Rows are points. The window is the flat piece filled in between its corners: a triangle in 3 columns, a solid with four corners in 4, and so on. A path goes straight from each point to the next, and from the last back to the first. List the points from which the path goes on through the window.

Window (4 x 4):
[[-22 -12  -1  57]
 [ 13 -20   7  -6]
 [-27  31 -35 -27]
 [ 34  -4 -13  -3]]
Path:
(1): [-12  -3 -30 -17]
(2): [ -9  19 -10 -14]
(3): [-14  25 -12   2]
(4): [-14 -21 -35 -14]
(5): [-14  -6 -57 -23]
(6): [-15  32   0 -14]
(7): [-2 32  4  3]
(8): [ -9  -3 -25 -15]
(9): [-26 -14 -19   0]
(10): [-1 31 18  6]
(11): [22 -8 23 24]
(12): [ 22 -35  -7  26]
(13): [-37  -9 -53 -29]
(14): [-11  46  -7   1]
(15): [ 21 -16  35  24]
(16): [ 21 -60  -1  33]
Through the window after points: 1, 3, 5, 7, 13

Window (8 x 8):
[[ 18  15  -5  17   1  30 -24 -27]
 [ 12 -12   7   1  -2 -36 -19  -6]
 [ 28   0 -11 -12  31   1  -5   7]
 [-24  -4  -3  -5  48  16 -29   8]
 [-21  37  40  15 -60  17  17  -5]
 [-14 -22  30  11 -30  31  26  22]
 [-13  -5  35 -16  -3  30 -18  19]
 [-12 -19  -9 -35 -19 -10  -4   5]]
Path:
(1): [  9   6 -13  -2   3  15 -23  14]
(2): [  9   9 -10  -2 -16  12  -8  31]
(3): [  1  -7  33  -6  -1   5  11 -31]
(4): [-13 -19  44 -22 -26  19  11 -16]
(5): [-16  -9  10   9 -21  18   4  23]
(6): [ 20  23 -13   1   2   6 -30  39]
(7): [  6  -6   2  -8  17   8  -2 -10]
(8): [  0 -13  29 -27   5  18  27 -21]
(9): [ -2 -13  -1  12  -1  14 -18  21]
(10): [ -8  -3  -9  -5  -7  -3 -21  43]
(11): [ -6 -15  20 -18   9  -6  -6  -8]
(12): [ 13   5  19  -2  34  -9  -1 -41]
Through the window after points: 6

Window (11 x 11):
[[ -4 -39 -16  29   4 -16 -11  12  -3 -20 -28]
 [ 37 -39 -20  51 -11  21  13   6  -9   0   2]
 [-15 -15  38 -31 -18  -3 -11  23 -11  19  18]
 [-16 -30   2 -11  24  60  -8  25  14  12  35]
 [ 11  -9 -19 -60  -9  -2 -22  37 -16  24 -13]
 [ -8  22  14 -11  13  10   6 -53  14  15   1]
 [ 41  24 -18 -27  -5   8 -49   3  -8  19  25]
 [-14  27  23  36  23   9  17  13 -36   1  30]
 [-19  -9  -4  15   0  44   1  13   8 -28  -2]
 [ 31   1  -8  -6  -4 -34  -6 -51 -41 -13  -9]
 [ 26 -29   4 -24  -6 -25   1  19  21 -31  -8]]
Path:
(1): [ -3   4 -10 -10 -14 -18   1 -11  -6  -1  17]
(2): [-14  -4   0 -17 -15  -6  -7   9   3   9  20]
(3): [ 18 -20  55 -15   9  16 -13   4 -30  11 -12]
(4): [ 13 -11  29  15  11  32   2   5 -12  -9   3]
(5): [-15 -20 -29  16  -1   9  -3  -5  11  -5  28]
(6): [  1   3 -20  -7 -22  -1  15  11   5  24  30]
(7): [ 20  -7  17  -3  22  27 -20   6 -20  -7   2]
(8): [ 15 -13  34   9   2  21 -10  12 -11  -2 -18]
(9): [ -4 -16 -11   3  -3  -5  -2  17 -15  -6  18]
(10): [ -4  -5 -13  14 -11 -10  12   6  -7 -15  16]
(11): [ 11 -19  16  10  18  19   1   0 -14   7  -8]
(12): [ 24   7  12 -19   9  14  -9 -21 -10   7   3]
Through the window after points: 2

Window (12 x 12):
[[-17   1  39  25  27  -3  17   1  -1 -14  20   3]
 [ 38   0  30 -29  33  11 -34  -1  -9  23  11 -24]
 [ -3  29 -35  24 -20   9   3  25  18   5 -30  -8]
 [-46   3   6  14   6 -17 -20 -12  15  15  56  23]
 [ 22  10 -27  25 -36   5 -33  14 -16 -30  -9  -4]
 [ 21  -5 -36   2 -39  34   3  -9  -4  13   9 -21]
 [  9  -2  39 -16  34   5 -24 -45  18  -6   0   7]
 [-16 -11 -14  19  60   3  10  -2  33   4  53  34]
 [ 22  42  -4 -14 -16  53 -34  -3 -18 -14  -2 -27]
 [ 17 -14  41 -10  12  43 -35  10  22  -2  -3 -10]
 [-16   1  29 -16  31 -26  10   3  42 -23  47  15]
 [  2  -7 -36 -31 -11  44 -11  24 -35   0 -28  -8]]
Path:
(1): [ -4  -4 -12 -14   3  31 -29   8  10  -5  10 -35]
(2): [ 21  -1   5  -2  -5  19  -7   7 -23  -6 -24  31]
(3): [ 31  16   6  -9  14  17   6   9 -10   4  -3  40]
(4): [-13 -13 -11  -1   6  16 -24  -5  16 -12   7 -44]
(5): [-10 -12 -11  10 -21  15 -22 -11  10 -10  25 -44]
(6): [ 37  15 -27 -11 -16  34  19   2 -12  33  -3  37]
(7): [ 25  15  37 -20  27  32 -11   0  -1  29 -12  31]
(8): [ -6 -10  -9   9   4  -9 -24  -8  16 -24  23 -45]
(9): [ -5 -12   0  -8   9  17 -21  -7  -4  -1  -5 -38]
(10): [ 11   0  -2 -19   1  34 -15  10  -7  -3  -9  13]
(11): [ 15  16  14 -19   5  26 -25   6   7  10  27  23]
(12): [-16  -4   7  11  17  -3 -11  -9   2  -1  14 -17]
Through the window after points: 1, 5, 7, 9, 11

Window (14 x 14):
[[ 21 -22 -23  10   4  18  19 -12  15  10   3   5  26 -13]
 [-15  31  27  35  10  -5 -30   2 -17  26  -3 -17   1  26]
 [  9  -2   2  10 -15   9 -14 -16  -7  50  35  14  -3 -12]
 [  2   3   7  27   8  -8  10  -4 -21   9  21  43 -23  -4]
 [ 25  33  52  -5 -15 -35  29  14   5 -26  -1  12 -10   2]
 [-39  32 -10 -22  35 -29  23 -33 -14  12  17  15 -12  15]
 [  6   0 -33  -4 -22 -35  24   5  23   4 -18  -1  13  13]
 [ 20   9   1  -5   2  16  -1  11 -13 -26 -22 -55 -52  37]
 [ -9  17  15  19 -18   8   7 -20  -3  12   7  17   4  41]
 [ -9 -48 -10  10 -31  40   2  33  25  -1  -8 -36  12 -23]
 [ 35  21  -3 -19  -6  29  21  51  18 -17 -36  -2 -19  14]
 [-16   6  22 -17  -3  -8   6  11 -59  15 -33 -10   4 -33]
 [-14 -25   6  -5  -1  10 -26 -18   9 -19  -4  14  -9 -14]
 [  8 -25  34   4  17 -23  15 -17 -11  34 -16   4 -41   4]]
Path:
(1): [  5  29  13  34 -23  12  23 -18 -10  27 -18   9 -20 -11]
(2): [  2  -4   7   4  10 -14   1   6  -9  -4  17  19 -10  12]
(3): [ 18 -25  20 -18   0 -28 -13  32 -14  -4  -5  10   0  32]
(4): [ -5  21  -1   5 -14  11  20 -11   9  10 -13 -17  -3 -17]
(5): [ 14  21  12   6 -22  -8  24  -3  16   8 -23   3 -20 -15]
(6): [  8 -16   3  -7  20  -4   2  19 -14  -9  13   4  13  34]
(7): [ 17  -9   5 -13   6 -11   7  17  -8   7  -2   0   1  19]
(8): [ -2  14   5   5  -6  -2  22  -6  10   5 -25  -1 -31  -2]
(9): [-17  19  26  31 -34   4  18 -25  -3  10 -25   5 -25 -15]
(10): [ 11   2  -5 -12  16   1  -6  12  -8   9  26  10  24  60]
(11): [  5 -15   3  -1  -1   6   6   3 -20   0   1   9  10   2]
(12): [  6  14  -3  15   2   0  15 -10  10  18 -11  -7 -12 -11]
(13): [  7  -2  10  10 -13   5   4  -5   0   8 -20  -5  -7 -10]
(14): [ 26 -40  -8 -14  19  -7  15  33 -12   7  19   9  -1  27]
(15): [  5 -13   6   0  -5  -3   0   7  -7  17  14   8   3  11]
(16): [  8  18  -6  16  -5   5  12 -32   6  21 -12  -3 -24 -19]
Through the window after points: 1, 5, 7, 9, 11, 15

Window (14 x 14):
[[-10 -11   0   8  -8 -12   3  21  21 -17   4 -13  -8  -7]
 [-14  26  21  12  -4  20  -3  24   6  17 -34  -5  -5 -12]
 [-12   6   3  11  15 -30 -17   9  14  37  -3  -6  -9   0]
 [  4 -28  29  24 -19  -8  31 -15  21  15 -10 -13 -34  12]
 [ 40 -28 -17   0 -14   7 -12 -25  39 -35 -20  38 -17  -2]
 [ 51 -36  -2  15  25  -1 -10   0   1 -17  11  20   8 -38]
 [ -4 -45  -5  50  -4  21  -6 -11   4 -32 -37  25  16   3]
 [ 11 -27  21 -16  -2 -13 -19  48  16  38 -12 -21 -20  14]
 [ 21 -28  -5  28 -21   5 -12   7 -23 -17   3  53  25 -19]
 [ -9  -1   6 -29  34 -16  23  43 -31  33 -18  12   2 -20]
 [  2  -1 -22  19  11  14  -8  26 -14  14   1   3 -21  -1]
 [-23  -7  24  -5  -1  -1 -19 -16   2   1  -7 -17 -40  -3]
 [ 13   4  -3  20  10 -25 -10  41 -35   0 -32  13  -6 -22]
 [  2  23 -16 -30  10 -10  12  31 -60  36 -41 -22  30 -25]]
Path:
(1): [ 14  -2   1   7  11  -6  -5  24 -16  -2 -14   9  -5   0]
(2): [ -2  16   1  -1  16  -8   2   8 -14 -16  -2  39  22  26]
(3): [ 14 -22   0  22  -7   0  -3  20   4  18 -21  -6 -18 -26]
(4): [ -4 -29   4  21  -3  10  -5  23  17   7 -23   8 -17 -26]
(5): [ 23 -19  -9  11   0  -3 -11 -21  -8 -28 -18  17  17  36]
(6): [  7   8   6  12   3  -5  -7   8 -10 -12  -8   4 -18  13]
(7): [ -3 -18  -2  15   0   3  -2   2  -1   1 -17  10  -4 -23]
(8): [-11 -19 -29  29 -18   1 -16   4  14  18 -25   6 -34 -41]
Through the window after points: 4, 8

Window (14 x 14):
[[ -9  23   3   1 -15 -14  12 -28 -10 -15  11  -9  -8 -22]
 [-24  18  24  -3  -2  15  26   2 -22  17  -6   3  10  33]
 [  8  11 -31  12 -15   4  -1  34  12  -9  23 -11  -9 -16]
 [  8 -32  34  -7  26  -4  46   3  -5  21   2   7  -7  35]
 [-13   6  14 -24 -14 -23   2 -37  39   6   1 -13  34  14]
 [ 10  40 -17  -6 -31   2   7   9  13  18  -6  -3 -21 -45]
 [ 18  11 -29  41 -27 -19   4  20   3  19  -5 -29 -16 -15]
 [ 31  -7  60  10  -5  -6  21  15  12   5  23 -21  -3  32]
 [-16  29 -29 -10 -35 -25 -14  20   6  -9 -21 -20 -35 -26]
 [ 13 -23  32   2 -12  -4  32  15   0  -8 -12 -14  30   5]
 [ -3  15  -7  33 -31 -25 -12  33   8   7   6  14 -18 -39]
 [-37  -1  28   5  21   8  51  11  14  16  -5 -27  -4  13]
 [ 40  -8  17  17  19 -21 -22  35   4  17  10 -38  11 -17]
 [-13  36 -10 -20 -32 -38  25   5  -3  10  20  -9   3 -17]]
Path:
(1): [  3  -4  11  -2 -18  -5  12   2  -2  15   8  -9 -11  -1]
(2): [ -8   8  -2  -2 -20  -5   8   1   2  24   6 -20 -18 -10]
(3): [  8  25   8   6  -2 -21   5  20  13 -10   1  -3   5   0]
(4): [  3  33  20   0  15 -26  -4  13  29 -10 -18  11  12  29]
(5): [ -6  -8  -7  15 -34  10  29   8 -23  26  14 -33 -15 -17]
(6): [-10 -13  15  -6 -33   4   7   9  -3  14  20 -14 -11 -12]
(7): [  6  44 -20  30  24 -26  21  11  22   1 -15 -13  -5   3]
(8): [ 10  48   7   6  -3 -24  28  24  19  -5 -11  -2  -1   9]
(9): [ -8 -12   0   4 -20  -1   1  16  -3  14   8 -16  -9  -7]
(10): [-14  -5   2   7 -21   9  12   3  -3  14  -2 -16  -9   1]
(11): [ 19  45  12   8   0 -33  17  17   1   1   0   4  15  -6]
(12): [ 23  28  -3  25  -7 -34  26  36   9 -21  -5  -5   6  -7]
(13): [ -4   0  11  -6 -15   1  12   7  -8  21  12 -16 -10  -6]
(14): [-23 -18  -1   9 -54   6  14  21 -10   5  25 -19 -14 -13]
(15): [ 17  29   6   5   9 -15  19  10   6   9 -11  -6  -3  -8]
(16): [  4  15   4   3  10 -17  23  24  15   0 -15  -1  -3  -5]
Through the window after points: 4, 10, 16

Window (14 x 14):
[[  9  -6 -18 -14 -26  54 -15  39 -36 -37 -57  17   3   6]
 [-20  36  -7  14 -27  27  26  26  16  11 -30 -53  11  35]
 [ 30  -4  -8   7   1 -11 -20  47 -12  15  25  19   7  -6]
 [ -1 -40  -2   5 -19  22  10  -4   0  -4 -20  39 -29   4]
 [ 20  48 -13  16  40   3  33  14  10  10  19   7  -2 -28]
 [ 29 -28  32  -1  -3  -8 -11  -5 -27 -24 -20  12  37  30]
 [-15 -30  17   9   2   3  16   4 -44 -19  18 -11   3  12]
 [-35   9   0 -13   9 -19  -2  -5  24 -33   3  30 -57 -15]
 [  8  60  24   0  12  48  16  25  17 -16  12 -14 -16  54]
 [  6  19   0  28 -53  11   0 -38  -8  34  -1  33 -11   8]
 [  3 -28   6 -15  28 -22  -2  34 -48 -11 -34 -21 -25  -7]
 [ 11  -6  -5 -47  -5  19 -15 -19  35 -14  24  -5 -19 -30]
 [-13  24 -31  14  -7 -11  20  -9 -11  42  26   3  -2  55]
 [ 15  19 -22  -7 -54  21  39  28  -9 -10 -39  18 -23 -11]]
Path:
(1): [ 17  -1 -25  17  -5   4  13   9  -3 -11   5  16 -14   0]
(2): [ 20  -6  -1  23  21   9 -35  -4 -18 -57  -3 -30 -27  44]
(3): [-14  13  -5 -21  -7  -6  40  31 -18  44 -10  13  -3  -4]
(4): [-43  16  25 -41   9   9  10  16  11   3  -9  33   0   0]
(5): [ 14  12 -15  16 -15  10  13  12  -9  -1 -13 -17 -11   8]
(6): [ 18  12 -16   9 -20  12 -11   6 -34 -18  -1 -21 -35  32]
(7): [  2   0   3  -6   4  14  20  27  -4  15 -14  14  21   1]
(8): [-11  22  41 -41  -2  15   5   5 -18  18 -14  13  -6  -7]
Through the window after points: 2, 4

Window (14 x 14):
[[-39  30  -6  21 -16  -9 -26   2  35 -42  -4  13 -31 -23]
 [ 14 -21 -12 -32  10 -18 -30  18 -21  14  14  -4  19 -26]
 [ -2 -39 -25   4  19  -8 -15 -16 -43 -10  10  24  19   9]
 [-28 -19  -7  31  51   5  -7   4  16 -53  47  25  17  -6]
 [-11  19  -8 -26   1   1 -16  -9   2  20 -10 -34   4   5]
 [ -9 -28 -14  22   8  41 -27   9 -12 -43  45  22  26  -1]
 [  1   7   9   0  23 -19 -35   3 -60   1  18  -9  14   0]
 [ -9 -17   0 -18 -11 -19   2   3 -35   4  34 -14   2   3]
 [ 11  23  23 -21 -26 -20   2   1  -3  17 -22  -6  21  -4]
 [ 20  19   4  21 -15  29  24   3  46  10 -22 -23 -37 -35]
 [ -2 -24  -4  34  10   3 -22  16  18  20  26   7   6  10]
 [ 21  54 -17   0 -12   2  15  24  34  15 -10  -3 -31   8]
 [-41   2  14  19  30  37 -17  13  41 -27  25  48 -36 -10]
 [ 18 -22  -4   8  18   4 -28 -27  -1 -17  52  18   7   5]]
Path:
(1): [-30  30 -24   6  -4 -15   9 -13   4  21  15  31   4 -22]
(2): [ -6  -3   9   4   3   3 -23   6   7 -24  11   2 -10  -3]
(3): [ 16  -8  -7  -4   6  -7 -11   4   0 -12   3  15  -3  19]
(4): [-30 -12  -1  20  14   4 -10  -3  -9   2  27   4  22 -25]
(5): [  7   0  -1  49   1   7  -9 -32 -10   4  34  29  22 -43]
(6): [-28  -9  -9  -3  17  -1 -22  27  24 -31  10   1 -16  20]
(7): [ 34 -25  -4 -10   9   8 -28   3 -12 -23  10 -12   9  22]
(8): [-45  18   6  27   5 -13  -2 -10  -3  23  45  29   2 -34]
Through the window after points: 1, 3, 5, 7

Window (14 x 14):
[[-23 -16  42   8  24  16  20   0 -23  12 -34   8 -19  19]
 [  4   3  21  49  12 -23 -10  12  26  32  31  19  13  35]
 [ -4 -25  38  13 -12   3 -26  -8  -4  18  15   2  21  26]
 [ -2   9 -29  14 -46 -24  -6  -7 -52  -3  -7 -25 -25  -1]
 [-19  12  23   8  15 -36 -38   7 -14   5   9   3   4  40]
 [ 18  17 -42  -9 -12  -9   2  -5 -60 -24 -11 -28  15 -21]
 [ -7 -32   8  -4  24  28  26 -18 -21  -4 -41 -37 -19  58]
 [  7   6 -34  -3 -19 -10 -26   9 -11 -22  -9 -35 -23 -30]
 [-12 -35  -6 -32   5  24  21  17 -29  12 -43   7 -15  49]
 [ -6  10 -38 -26 -11 -11   3  -7 -44   8  20 -46 -22 -25]
 [-22   9   6  27   5  22 -25   7 -19  -2  26  15  -5  35]
 [ 11  -6  22   2  -3 -16  -2  -5 -11 -19  29  20 -16  29]
 [ -4  45 -22 -28 -43  -1  10  -1 -30 -19  -8 -35  -6  -3]
 [-51 -39   3  -8  17  13  30 -22  -7  -7 -36  12  -2  46]]
Path:
(1): [ -6   8   0   3   9   6 -15 -36 -16  14   4   6  -2  42]
(2): [-19  -9   7   8 -18 -31  -7  54 -36 -19  -8 -21 -10  -6]
(3): [-28   1  11   0  -3  -1  29  20 -32  -4   7 -23   6  21]
(4): [  4  -9  -1  -1  -8   4  -7 -16 -12  -4 -10   2 -17  13]
(5): [-19   8 -21 -17  -5   6 -14 -29 -20   3 -13  11   3   2]
(6): [ -8 -13  13  10  -2 -15  15  21 -25 -12   1 -18 -12  31]
(7): [-39 -17   5  28 -25  10   5  40 -22  -8  -8 -41  -6  36]
(8): [ 11   4  -1  -2   4  -8  -5 -19 -18   3  -6  16  -1  14]
(9): [-17  -6 -18 -11   5  -3 -11 -27 -27   6 -18  -9 -12  15]
(10): [-17  -4  15   2   1 -10  12  19 -16  -5  13 -15  -3  25]
(11): [-17 -14   3   4  -7   1  16   9 -22  -1   6 -16  -3  32]
(12): [  2   9   5   4  -1  -2 -26 -14 -10  -5 -21  12  -6   6]
(13): [  3   7  -6  -1 -10   1 -16 -20 -30   3 -11 -10 -14   6]
(14): [-26  -7  -3  -3   2 -10  31  11 -21 -14  12 -32   3   8]
(15): [-55 -36   8   3 -20  -3   4  38 -18  -5 -13 -29 -19  11]
(16): [ 25  20 -18  -7   4  -1  -5 -27 -28   1  -8   4  -7  19]
Through the window after points: 1, 9, 15
